Rows are points. Each copy is the shape, with its points in the same order, turned, moved and blurred by noise. Some copies are also mirrored. Which?
In the rows, zero is written as 128.

Shape (5 x 2):
[[163 123]
 [ 69 125]
 [ 69 103]
 [147 158]
 [122 162]]
Copy 1 (5 x 2):
[[117 143]
 [174  61]
 [149  54]
 [154 141]
 [176 127]]
Copy 1 is: mirrored
Copy 2 (5 x 2):
[[ 94 109]
 [165 166]
 [178 153]
 [ 93 150]
 [104 171]]
Copy 2 is: mirrored
Copy 3 (5 x 2):
[[158 106]
 [123 195]
 [103 181]
 [191 148]
 [184 169]]
Copy 3 is: only turned

Shape (9 x 4):
[[100 185  91 184]
 [165  80 133  75]
 [140  97 159 138]
 [ 84 167 138 126]
 [ 60  78 130 172]
 [ 76 188 123 143]
 [107 109 167  79]
 [131 142  97 106]
 [135  67 149  83]]
Copy 1 (9 x 4):
[[108 144 207  76]
 [111 110  66 157]
 [158 102 116 125]
 [109 115 200 145]
 [128  29 159  91]
 [108 118 217 127]
 [133  93 121 185]
 [ 80 123 144 139]
 [119  80  88 165]]
Copy 1 is: mirrored
Copy 2 (9 x 4):
[[ 59 101 102 109]
 [178 173 154 190]
 [148 136 179 142]
 [136  91 103 110]
 [119  48 180 158]
 [115  85  87  97]
 [197 120 137 146]
 [127 141 100 160]
 [189 139 165 185]]
Copy 2 is: only turned
Copy 3 (9 x 4):
[[184 132 148 161]
 [ 64 147 142  52]
 [111 133  91  79]
 [118  94 142 151]
 [103 182  86 174]
 [150  95 141 166]
 [ 59 107 114 108]
 [112 134 170 111]
 [ 47 160 116  72]]
Copy 3 is: only turned

Shape (11 x 6):
[[175 153 137 142 108 151]
 [133 156 124  94 122 141]
 [112 102 115 126 131 119]
 [120 109 150 128 106 125]
 [119 113 102 136 122 128]
 [117 117 120 121 213 149]
 [128 109 113 122 104 100]
 [128 111 134 141 107 158]
 [139 118 111 113 110 156]
 [125 110 150 133 157   7]
 [113 180 106 124 125 153]]
Copy 1 (11 x 6):
[[ 75 152 158  88 157 129]
 [113 126 143 139 168 107]
 [147 145 131 121 116 117]
 [132 154 141 125 135 151]
 [135 132 121 108 124 121]
 [141 190 125 134 132  44]
 [133 119 149 119 105 137]
 [131 154 134  96 153 139]
 [134 130 150  99 156 116]
 [115 158 158 192  27 135]
 [ 85 122 103 127 170 102]]
Copy 1 is: only turned
Copy 2 (11 x 6):
[[122 143 109 164 164 130]
 [126 101 142 158 167 124]
 [144 123 153 121  98 127]
 [117 134 149 118 123 100]
 [152 126 135 130 112 113]
 [131 107 135  76 131 201]
 [128 124 150 159  98 107]
 [142 153 133 115 145 105]
 [151 131 157 146 152 119]
 [ 41 108 157 144  32 144]
 [135  84 103 147 166 112]]
Copy 2 is: only turned
Copy 3 (11 x 6):
[[134 113 109  92 176 124]
 [141 145 137 133 150 132]
 [109 139 136 117  93 141]
 [111 139 103 108 102 109]
 [109 139 133 105 108 154]
 [ 64 131 193 145 128 139]
 [132 132 117 109  94 133]
 [ 91 140 101  92 132 134]
 [116 164 132  93 139 133]
 [145  55 142 151  33 113]
 [130 142 124 149 157 164]]
Copy 3 is: mirrored

Shape (12 x 8):
[[148 127 173 140 206 109 115 112]
 [162 159  59 159  83 156 101 174]
 [127 204 120 129 150 124 162 132]
 [166 165 169  79 200 116  76 132]
 [101  87 130  75  91 106 145  98]
 [148 165 125 116 193 124 102 143]
 [143 112 194  97 138  68 134 107]
 [103 139  86  98 125  52 164 121]
 [ 96 136  83 106 128 114 183 163]
 [207 168 110 106 186 131  92 170]
 [131 114  94  99 107 106 188  88]
 [119 141 126 126 122 107 211 148]]
Copy 1 (12 x 8):
[[121 155 116 131 179 103  76 103]
 [110  41 101 119 140  71 206 180]
 [162  70 168  93 186 100 137 121]
 [112 135 165 169 203  69 117  65]
 [149 160 176 133 110 171 167 175]
 [123 105 131 128 209  68 117 121]
 [176 175 161 141 127 110 115 101]
 [170 158 186  96 168 110 176 199]
 [129 110 200  98 156 101 144 202]
 [127  82 127 180 198  41 132 129]
 [193 123 172 126 141 165 154 185]
 [175 103 181  90 136 111 110 191]]
Copy 1 is: only turned
Copy 2 (12 x 8):
[[161 137 155 174  96 195  97 164]
 [ 76  63  69 117 182 164 112 117]
 [166 128 135  88 162 159  83 133]
 [106 136 163 154  80 175  37 155]
 [163  90 134 158  82  87 139  80]
 [113 125 146 118 109 195  72 149]
 [195 127 143 194  78 138  81 101]
 [178 105 127 105 103 162 128  45]
 [168  86 101  67 106 141 129 108]
 [ 90  83 130 129 112 211  39 151]
 [179  61 150 123 126 129 134  75]
 [213  85  98 101 134 142 108 115]]
Copy 2 is: mirrored
Copy 3 (12 x 8):
[[ 55  93 137 106 111  88 141 107]
 [165 126 122 159  56 218 122 107]
 [102 101 120 110 152 196 155 118]
 [ 22 129 157  91 100 134 117  77]
 [139 201 151 121 139 112 131 167]
 [ 64 109 153 121 105 158 148  88]
 [ 71 150 134  68 114  91 121 164]
 [106 141 176 122 139 171 157 204]
 [128 159 135 140 126 184 199 157]
 [ 35 117 125 140  65 188 119  83]
 [124 161 126 155 156 146 132 192]
 [120 137  93 118 144 160 187 175]]
Copy 3 is: only turned
Copy 4 (12 x 8):
[[115  56 119 164 134 123 182 120]
 [ 67 144 164 119 216 129  56 174]
 [140  97 175 105 168  77 129 128]
 [136  35 131 134 196 139 191 173]
 [156 149  96  81 123 179 129 144]
 [127  52 152 145 182 121 137 147]
 [142 120 112 113 142 155 218 122]
 [167 127 167  83 162 169 127  89]
 [186 152 172 127 166 134  84 121]
 [ 98  56 189 153 209 146 144 183]
 [146 145 163  79 112 165 117 130]
 [166 164 179 122 141 111 134 122]]
Copy 4 is: mirrored

Shape (14 x 9):
[[ 99  82 169 152 100 155 135 138  94]
 [128 125 143  61 111 192  74  85  80]
 [127 192 138  70 180  73 150 100 144]
 [111 125 144 110 135  91  96  80 169]
 [107 181 169 136  93 154  77  99 116]
 [ 46 159  68 146 131 130 159 149 149]
 [ 78 193  65  86 162 133  97 161 185]
 [132 184 154  91 150  81 163  99  59]
 [ 74 127 128 131 152  73 136 164  91]
 [170  86 170 167  76 142 174 128  70]
 [125  97 117 120 111  86 146  95 160]
 [ 83 164 171 129 188  97 135 118 190]
 [180 199 126 125 173  93 131 124 120]
 [126  97 103 125 200 138 106  72  98]]
Copy 1 (14 x 9):
[[124 129 136  82 148 133  86 170 123]
 [161 209 112 115 185 203 145 170 101]
 [125 181 139 169 133  87 235 121 146]
 [130 182 103 104  81 130 183 131 144]
 [108 168 157  79 129 178 185 178  92]
 [170  88 200 150  88 138 155 111 129]
 [202 121 175 132 115 165 236  86 145]
 [ 75 190 163 178 175 103 177 143 129]
 [102 122 170 136 138 124 138 112 186]
 [ 85 149 131  84 172  90  68 145  69]
 [138 176 116 117  84  96 134 103 123]
 [135 119 126 121  92  89 226 160 165]
 [ 87 147 131 141 165 104 228  93  97]
 [124 134  58 176 134 166 148 127 126]]
Copy 1 is: only turned
Copy 2 (14 x 9):
[[102 113 140  78 195 110  92 149 125]
 [ 74 200 183 110 140  96 143 148  82]
 [148 115  83 168  68 114 139 106  53]
 [141 127  93 152 121  89 168 156 131]
 [ 66 144 142 138 150 145 161 103 135]
 [121  46 136  76  75  84 128  87 145]
 [156 106 170 135  33  82 149  69 143]
 [ 85 103 100 146 101 139 113 130  22]
 [130  43 144 136 125 106  94 146  96]
 [ 72 129  95  68 180 141  43 164 114]
 [134 113  75 113 110  71 113 161 130]
 [191  92  87 143 127 124 168  91 114]
 [131 128  98 152  57 182 109 128  89]
 [147 126 146  76  99 129 159 202  82]]
Copy 2 is: only turned
Copy 3 (14 x 9):
[[161 139 167 127 106 115  79 120 100]
 [ 98  99 111  48 141  73  92 105 122]
 [120  61 114  85 111 170 179 175 194]
 [143 102  92 125  77 130 120 149 202]
 [149  94  73  86  78 123  94 133  91]
 [182 175 107 124 133 157 198 145 115]
 [147 117  34 119 162 159 211 118 157]
 [126  39 167  51  97 145 170 181 125]
 [193  91 164 131 119 138 173 141 132]
 [ 89 130 214 130  64 113  88 154  76]
 [125 139 141 132  72 122 151 150 187]
 [167  97  95 133 113 202 130 178 187]
 [ 95  43 106 127 112 151 170 200 132]
 [138 100 128 112 168  70 120 194 171]]
Copy 3 is: mirrored
Copy 4 (14 x 9):
[[100 161 139  69 108  90 117 109 179]
 [196 165 112  83 174  66 165  65 164]
 [185 165 166 152 155 165 178 169 101]
 [158 140 170 147 122  94 178 123 101]
 [149 148 135 135 128  97 195  96 201]
 [ 73 122  66 148 119 161 149 138 103]
 [112 140  90 181 167 180 196  81  70]
 [197 198 135 135 157 150 143 193 159]
 [104 211 120 143 100 136 130 146 117]
 [142 142 160  72 117 113  61 136 216]
 [155 120 157 127  96 112 114 135  92]
 [ 91 148 198 147 146 136 196 155  97]
 [170 160 170 190 183 161 133 145 158]
 [144 166 127 136 195  51 113 127 103]]
Copy 4 is: mirrored
